Each row is a point. The points of each table are mixes of a few directions, plus a little noise. Count the directions of each table, and those that both share. Where both have some left over, give the other angles between the two spaces (their principal angles), to ten degrees, smallest first.

First (7 x 2)
[[-38  22]
 [  1  -2]
 [ 95 -56]
 [-19  11]
 [  8  -5]
 [-18  10]
 [-31  17]]
Second (6 x 2)
[[  3  -2]
 [ 44 -26]
 [ 64 -37]
 [-35  21]
 [-29  17]
 [-47  28]]
Directions: first 1, second 1, shared 1

First (7 x 3)
[[-15  -5 -33]
 [ 17   6  37]
 [-13  -5 -26]
 [-19  -7 -38]
 [ 15   5  30]
 [ 38  13  82]
 [-23  -8 -50]]
Second (7 x 3)
[[ 44  16  95]
 [ -7  -2 -15]
 [-29  -9 -59]
 [-16  -6 -31]
 [ 12   4  27]
 [ -1  -1  -1]
 [ -7  -2 -15]]
Directions: first 1, second 1, shared 1

First (5 x 4)
[[-43  43  39  -1]
 [ 18 -18 -17   2]
 [-28  27  25   1]
 [-26  26  25  -2]
 [ 77 -77 -71   4]]
Second (7 x 4)
[[-57  58  54  -3]
 [-16  16  13  -1]
 [ 14 -13 -13   0]
 [ 56 -57 -52   4]
 [  2  -4  -3   1]
 [-58  57  51  -4]
 [ 56 -57 -50   3]]
Directions: first 1, second 1, shared 1

First (9 x 8)
[[  1  24   4  47  24  34 -17  33]
 [  7  27   3  38  15  39 -15  32]
 [ 19  27   2   6 -11  37  -5  18]
 [-27 -20   1  27  34 -27  -8  -2]
 [ -3   2   0  12   8   4  -3   6]
 [ 18 -14  -5 -78 -55 -23  27 -41]
 [-21  -4   2  44  38  -4 -14  16]
 [-29 -36  -1   1  21 -49   2 -21]
 [ 33  -4  -6 -95 -75  -9  32 -43]]
Second (9 x 8)
[[  2  -8   9  41  43   5  29  51]
 [ -7  -3  11  88  79   3  38  44]
 [-15  29   9 -43  -8 -85  -4 -17]
 [ 10 -39  -9 -22 -20  15  24 -25]
 [ 12 -22  -3 -36 -29   8   8   7]
 [  4   2  -1 -25 -22   2 -11   4]
 [ -7  36   4  34  17  13 -33  19]
 [  1  -2 -11   7 -15  36 -20 -34]
 [  1   6 -11 -47 -48   3 -31 -47]]
Directions: first 2, second 4, shared 1; angles 40

First (8 x 9)
[[-18  -3   9  -7  29  25  20 -11   9]
 [-36 -17  -4 -36  90  58  55  -6  14]
 [  7  15  29  34 -57 -21 -30 -19   3]
 [ 21  -8 -44 -21   7 -23  -5  37 -19]
 [  7  -5 -20 -13  11  -5   3  16  -7]
 [ -5  13  38  31 -38  -3 -16 -28  10]
 [ -2  16  44  39 -53  -9 -24 -31  10]
 [ 23 -10 -52 -27  12 -24  -3  43 -21]]
Second (10 x 9)
[[-15  16  24 -28 -47  12 -22 -26 -95]
 [-35 -58   7   7 -55  20  46   5 -47]
 [ 20  -4 -52  44  31  34  31   7  40]
 [ -1  20 -29  -1  -2  29  -2 -16 -12]
 [ -3 -31   1  22  12 -18  16   4   0]
 [ -1   8  -8 -10  15  -7  -2   9  54]
 [ -9  -2 -11   0  49 -55 -23 -25  10]
 [ -3  15  -4 -16  30 -31 -22  -5  42]
 [ 42  26  52   3 -33  32  -9  35 -22]
 [  2   9  21 -19  -1 -15 -12  13  30]]
Directions: first 2, second 5, shared 0; angles 60, 80
